Each row of a before or after table is a point. One or more steps were done to the points. Then noise was added and the rows were shuffled. The steps act on columns, c1 being the first. Name the steps. A step turns or swaps two columns, mirrors them in a line or flattens them onto one, adds a multiple of one to another, or multiplies or shifts one. Angles are multiples of 10 degrees, from the lower column toward the higher: turns from -170 to 170, lines from 10 to 170 but not 90. Use the fewest steps. Two steps may share a column if one is a turn and the other turns, adds or multiplies; they go together, in the order done. Otherwise the lowest column goes first.

Before (11 x 3)
[[  1  29  59]
 [-12  29  49]
 [ 14  38  47]
 [ 20 -58 -27]
 [ 28 -27  11]
 [-18 -16 -57]
 [ -1  61  30]
 [ -2 -29 -52]
 [ 43 -21  21]
 [-26  25  28]
 [  3 -49   1]]
After (11 x 3)
[[-20 -53 -44]
 [-23  29  54]
 [  5  28  -8]
 [-19 -21 -61]
 [ -6 -31 -52]
 [-37  -1  52]
 [-16  45  15]
 [-29 -24 -49]
 [-36 -26 -35]
 [  2  52  34]
 [ 20  22 -13]]
Steps: shift c1 by -20; turn c2 and c3 by -170 degrees

Before (14 x 6)
[[-11 -34   2 -38 -35  -5]
 [-23 -16 -44 -43  -4  -8]
 [-23 -75  13 -18  28  25]
 [-23  86 -41  67  20  14]
 [-22  41 -19  70 -54  36]
 [-66 -12 -25 -29  -4  -4]
 [-46 -22 -27   0 -32 -65]
 [ -3 -43 -35   2 -12  67]
 [-25  91 -21  78   5  23]
 [-32  25 -45  62 -30 -18]
 [-19 -56  -7 -12 -24  -7]
 [  9 -46 -24 -39  13 -28]
 [-41 -40 -36  36 -17  43]
 [ 16 -43 -57   4 -41 -29]]
After (14 x 6)
[[ -8 -19 -36  53  27 -28]
 [ 65   4   8  36   6  -5]
 [-38  -5  -5  13  -2  18]
 [-36 -19 -41 -14  15 -25]
 [ 58 -17 -17  43   1   0]
 [ 34 -26 -49  44 -18  38]
 [-16 -17 -25  21  -9   5]
 [-40 -14 -28  55   2  -2]
 [-21 -15 -23  23 -10   8]
 [ 69   0   5  38 -31  45]
 [ 79   8  22  45  -3  14]
 [ -2 -25 -46   2 -34  50]
 [  9 -32 -63 -15   6  -5]
 [-48 -25 -35  15   6  -9]]
Steps: turn c1 and c4 by -80 degrees; flatten c2 and c3 onto the line at 60 degrees; flatten c5 and c6 onto the line at 120 degrees

Before (8 x 9)
[[ 30  23 -31  35  14  32  27 -19  -7]
 [-12  -6 -12  13  14   4   9 -48  -9]
 [-16   2  11   8  24   6  -3  61  -4]
 [ 26  39 -23  -1  28  75  13 -13 -20]
 [  6   0  -7 -21  -3 -14  11 -20   2]
 [  3 -43  10 -12  -4 -14 -57 -20  11]
 [-30   7   7  10 -21 -11  21  -8  31]
 [ -4 -16 -13 -19 -33   6 -22 -21 -24]]
After (8 x 9)
[[ -6 -12 -14 -19   7 -22  -2  11   3]
 [ 21 -47 -20   4 -12 -25 -15   4  15]
 [-15  -7 -42  13  18   8   5  19 -13]
 [ 13  38 -16 -12  36 121 -12   0 -20]
 [-27   3  -1  13 -25 -13  14   7  34]
 [ -9   7  48   3   4   8   8 -47  -7]
 [ 12  37  -7  21  38  50  -4  25  -3]
 [  7 -26  -9  -8 -22   5  -8  42 -24]]
Steps: flatten c1 and c7 onto the line at 150 degrees; turn c2 and c4 by -20 degrees; turn c3 and c5 by -40 degrees; turn c3 and c8 by -110 degrees; multiply c6 by 1.6

Before (13 x 12)
[[-20  23 -15 -38  34 -32  17  -3   6 -33  43  48]
 [-19  -4 -29  16  14  -1 -22  60  71 -13  19 -33]
 [ 55  41 -32  13 -27 -16 -12  77 -14  13  -2  33]
 [ 60 -33 -17 -29 -23  -6 -41  35  23  24  32 -33]
 [-27 -31  11 -21  41  32  39  -7   8  37 -22 -22]
 [ 53 -33 -72  28  -8   9 -23   5  44  51   9   8]
 [-22  39 -64 -44  35 -19 -37   5  40  -2 -17  15]
 [ 19  37 -19 -50  23  21  10  24  63  28  23 -42]
 [ 47 -47 -65 -12  28  -7  13  47 -23 -18 -33  15]
 [-19  30   5   1 -23 -49  35  39  33  10  52 -35]
 [ -1  -5  -5 -15   1 -47  41  42  51  17  27  39]
 [  9  32 -36 -32 -30  28  36  14   9  15 -29  36]
 [ 20  17 -38 -15  40 -25 -25 -16  11 -48 -39  33]]
After (13 x 12)
[[ 41 -33  61  35   1 -36 -46  -2 -44  33  37  80]
 [ 34 -39  34 -34  19 -50 -49  28 -28   1 -13 -17]
 [-37  24  39 -62 -35  -4  30   1   2 -20 -22  64]
 [ 26 -56  29 -17 -24 -42  21  39  25  -9  66  81]
 [-34 -11  22 -46 -11 -27  29  39 -49  35 -18  45]
 [ -8  21   3 -33 -41 -31   1 -13  -4 -53  53  70]
 [ 22  28  23  -1  27 -52 -17  83   8   6  23  62]
 [-50  24  29 -35  15 -16  25  43 -36  27 -43 -39]
 [ 29  29   9 -10  27  12  23  18 -15  31  44  73]
 [ 29  29  28 -36 -31  -2  -6  31 -59  30  -7 -23]
 [-14 -15  33  14 -25  16 -11  58 -69 -22   4  -7]
 [-30  38  38 -56 -43   4 -30  13 -30 -20  56  78]
 [  7 -29 -25   2 -41  40  15 -12   1  50  12 -33]]
Steps: add 0.7 times c6 to c4; turn c1 and c6 by -50 degrees; turn c2 and c8 by 10 degrees; add -1 times c3 to c12; turn c3 and c11 by -140 degrees; turn c5 and c9 by 170 degrees; turn c7 and c10 by 30 degrees

Before (12 x 18)
[[ 34 -32   6 -24  40 -17 -40 -29  12 -40 -20 -24 -23 -12 -25  12  27  32]
 [ 42 -75  23  12  70  34 -41   6  38  36  14  16  -1 -19 -24 -21   0  27]
 [-13 -57  -1  46  -2  24 -14  -6  17  11   4  17   0 -15 -27  -3 -34 -40]
 [ -5 -44 -18  46  14 -42  10  41 -29 -31  15  14   9   7  23   3 -24 -31]
 [ 20 -10  10  12   0  13 -27   0  19 -19  25 -24  31  29  -3   3   1  28]
 [ -8  14 -31 -56  20 -12 -17 -44 -13   2  39 -31 -19 -13  10  51   0  14]
 [-26  10 -30 -35 -11 -10 -53 -13  34 -19 -24 -17  28  13  -1  57   9   1]
 [  2  -1   3  13  29 -11  -4  11  19 -14 -20  35   0  20 -49 -13 -14  42]
 [-26 -24 -20  -4 -24   9 -16  14 -29 -26 -34   1 -20 -23 -20 -26  -5  14]
 [ -9  -2 -15  -2  19   5   5   9  46 -21  21  25  34  10 -17  29  17  -9]
 [ 24 -28  13  -9   4  -7   4  16  22  30 -50   0  -5 -20 -13  11  12   8]
 [  3 -22 -62  10  -7 -25  12   1  42  -7  10  38  -5   3  -2 -16 -10  -1]]
After (12 x 18)
[[ -23    7   45    2  -31  -44   57   39   34  -17   26  -16   -6   15
     3   51   12   59]
 [  40  -77  -14    1   15  -52  -15  -16   40   32   61   17   71  -22
   -28  -27   -2    4]
 [ -26  -21  -31   16   14  -22    0   -1  -24  -26   18    3  -28  -22
   -18    6   -9    8]
 [ -10  -56   -3  -29    0  -25  -21  -34   18    9   54   18   -2  -21
   -32    3  -31  -94]
 [  -6   -3   19   10  -29    0  -12   -2   45  -21   74   26   20   14
   -16   25   19  -13]
 [   5  -22  -37   -7    6   25   26  -10   40   -5   59   37   -7    2
    -3   53   -9  -14]
 [  28  -31   16   21    6    6    7    2   23   32    0    1    5  -19
   -15   -8   13    7]
 [  -7   14   40  -10   23  -11   29   73  -10    4   87  -25   14  -11
    10   45   -4  118]
 [  29  -30   14  -16   31  -24   61   36   11  -39   28  -22   35  -11
   -25    1   25   88]
 [  20  -10    6   -7  -32  -29    3   -9   20  -19   75  -23    4   27
    -3   -8   -3   11]
 [   3    1  -12    3    1    2   16  -15   21  -14   28   34   30   21
   -53   -8  -16   21]
 [  -2  -42   -4   15   -2   29   47  -59  -31  -33   62   14   14    6
    24   20  -20 -119]]
Steps: turn c3 and c16 by -70 degrees; turn c4 and c8 by -120 degrees; add 1.5 times c8 to c18; turn c5 and c13 by 80 degrees; turn c6 and c7 by -120 degrees; multiply c7 by 1.6; shift c11 by 50
